Each point is reached from the start by the listed moves, each made once or not at all, plus a little noise. Say if it took an odd or an even number of moves. Then give how often each move was made.
In the rows, zero is written as 128.

Moves:
(1): [120 149 229]
(2): [ 68 156 120]
Start: [106  89 133]
Points:
[101  87 125] -> even (0, 0)
[ 45 125 118] -> odd (0, 1)

Moves:
(1): [106 113 115 107 131 136 144 135 117 126 141 135]
(2): [133 106 124 121 131 134 122 116 120 140 141 132]
(3): [141 139 143 135 131 121 118 134 135 117 137 136]
(4): [129 109 107 137 138 114 125 122 134 101 122 135]
(5): [133 121 137 128 122 134 126 119 122 113 125 147]
(6): [116  93 144 123 123 100 109 119 148 147 129 133]
(7): [104 128 130 111 137 139 113 142 148 135 130 123]
(8): [131 120 130 142 133 130 143 126 142 129 143 135]
(9): [142 114 124 128 120 128 133 141 136 136 107 123]
Start: [140 103 143 118 118 113 129 134 122 128 128 140]
Points:
[112  78 143  81 135 131 113 148 130 135 165 154] -> even (1, 1, 1, 0, 0, 0, 1, 0, 0)
[149  22 145 137 113  81 127 120 164 115 113 173] -> odd (0, 0, 0, 1, 1, 1, 0, 1, 1)
[149  74 143 117 124 107 103 151 159  90 109 163] -> odd (0, 0, 1, 1, 1, 0, 1, 0, 1)
[145   7 157 121 128  89  93 129 184 120 138 178] -> even (0, 1, 1, 1, 1, 1, 1, 1, 1)
[146  13 164 106 112 100 128 128 146 139 155 184] -> odd (1, 1, 1, 0, 1, 1, 0, 1, 1)

Moves:
(1): [132 130 128 118 127 130 109 147 137 115 154 126 107  95 140 120 114 131
 133 125 132]
(2): [131 117 120  83 153 123 127 118 101 121 131 114 111 144 131 137 137 108
 152 133 118]
(3): [127 137 127 159 133 124 141 135 122 144 134 126 131 131 116 136 111 114
 103 119 127]
(4): [136 123 141 147 138 136 132 135 120 138 138 129 115 138 124 133 125 114
 118 125 129]
(5): [125 103 132 159 131 136 125 130 153 138 143 123 135 110 129 130 133 118
 150 121 125]
(6): [117 126 131 138 157 128 120 127 120 140 117 142 122 148 113 140 124 135
 115 118 123]
(7): [126 117 137 129 133 135 146 124 122  88 126 147 119 144 130 145 135  97
 147 128 107]
(8): [133 109 136 140 131 130 152 131 158 132 139 122 117 117 123 135 135 145
 122 106 145]
(9): [118 150 127 140 124 115 125 122 124 132 129 130 122 134 119 114 110 120
 136 126 137]
(10): [133 135 124 115  90 137 119 127  97 145  83 107 127 132 118 123 120 132
 136 104  99]
(11): [114 124 137 113 139 146 141 132 115 125 133 141 125 134 121 120 118 120
 108 128 121]
(12): [114 138 122 144 136 137 146 125 121 137 121 121 136 101 139 112 109 132
 114 115 144]
(13): [152 120 104 150 136 160 133 134 164 119 139 145 125 128 147 149 138 131
 131 126 102]
(14): [126 118 122 134 147 133 109 125 142 118 140 133 113 139 126 125 130 113
 118 135 124]
(15): [123 127 137 130 133 120 115 141 129 133 132 128 100 151 142 146 116 128
 126 127 123]
(16): [120 121 100 132 130 132 126 124  96 125 128 121 106 164 107 132 133 122
 144 147 128]
(17): [102 160 146 140 139 109 120 132 137 102 165 127 144 149 134 108 101 125
 132 152 136]
(18): [141 126 143 134 125  99 143 144 121 110 147 131 141 138 150 114 133 122
 137 134 118]
(19): [120 122 122 119 123 133 109 121 120 130 129 130 120 130 122 134 148 133
 129 119 126]
(20): [131 117 128 157 117 126 140 105 112 141 116 122 111 110 119 127 125 119
 112 122 123]
Start: [116 118 133 111 149 125 121 107 144 123 120 121 117 135 159 137 127 135
 140 135 100]
Points:
[113 131 105 172 195  98 118 139 148  77 239 110  88 173 180 125  85  71
 210 166  72] -> odd (1, 1, 1, 0, 1, 0, 0, 0, 1, 0, 0, 0, 1, 0, 0, 1, 1, 1, 0, 0)
[125  57  60 106 165 182  71  87 119 124 117  94  58 185 142 173 168  96
 204 123  28] -> odd (0, 1, 0, 0, 1, 0, 0, 0, 0, 1, 0, 0, 1, 1, 0, 1, 0, 0, 1, 0)
[151  65 139 203 217 125 125 140 143 138 192 129  37 146 190 190 104  78
 136 109  39] -> even (1, 1, 1, 1, 1, 1, 0, 0, 0, 0, 0, 0, 1, 0, 1, 0, 0, 1, 0, 1)
[ 72 107 185 208 155 118 116 133 138 127 199  99  39 119 173  85  51  92
 120  83  90] -> even (1, 0, 0, 1, 1, 0, 0, 1, 1, 1, 1, 1, 0, 1, 1, 0, 1, 1, 1, 1)
[ 67 140 170 188 194  81 130 117  66 116 173 142  55 249 137 120  59  88
 115 162  87] -> odd (0, 0, 0, 1, 0, 1, 0, 0, 1, 0, 1, 0, 0, 0, 1, 1, 1, 1, 0, 1)
[ 94  99 115 153 142 151 116  98  62 157  89 105  38 201 111 152  86  85
  87 122  48] -> odd (0, 0, 1, 0, 0, 0, 0, 0, 0, 1, 1, 0, 0, 1, 1, 1, 0, 0, 0, 1)
[ 44 134 122 144 202 152 118 119 103  55 200 140  67 170 141 120  75  69
 115 153  89] -> odd (1, 0, 1, 0, 0, 0, 1, 0, 0, 0, 1, 1, 0, 1, 0, 1, 1, 0, 1, 0)
[ 68 104 196 159 247 109 172 135 139  61 227 137  76 148 177 109  66  67
 169 114 100] -> even (1, 1, 0, 1, 1, 1, 1, 1, 1, 0, 1, 1, 0, 0, 0, 0, 1, 1, 0, 0)
[121  86  87 127 156 173 165 107  34  85 126 116  44 147 159 150 114  58
 152  98   8] -> even (1, 1, 1, 0, 0, 0, 1, 0, 0, 1, 1, 1, 1, 0, 0, 1, 0, 1, 1, 1)
[ 88  67 128 166 183 150 149 117 113 143 119 108  88 167 132 114 111 122
 133  91  78] -> odd (0, 0, 0, 0, 1, 1, 0, 1, 0, 1, 1, 1, 0, 1, 0, 1, 0, 1, 0, 0)
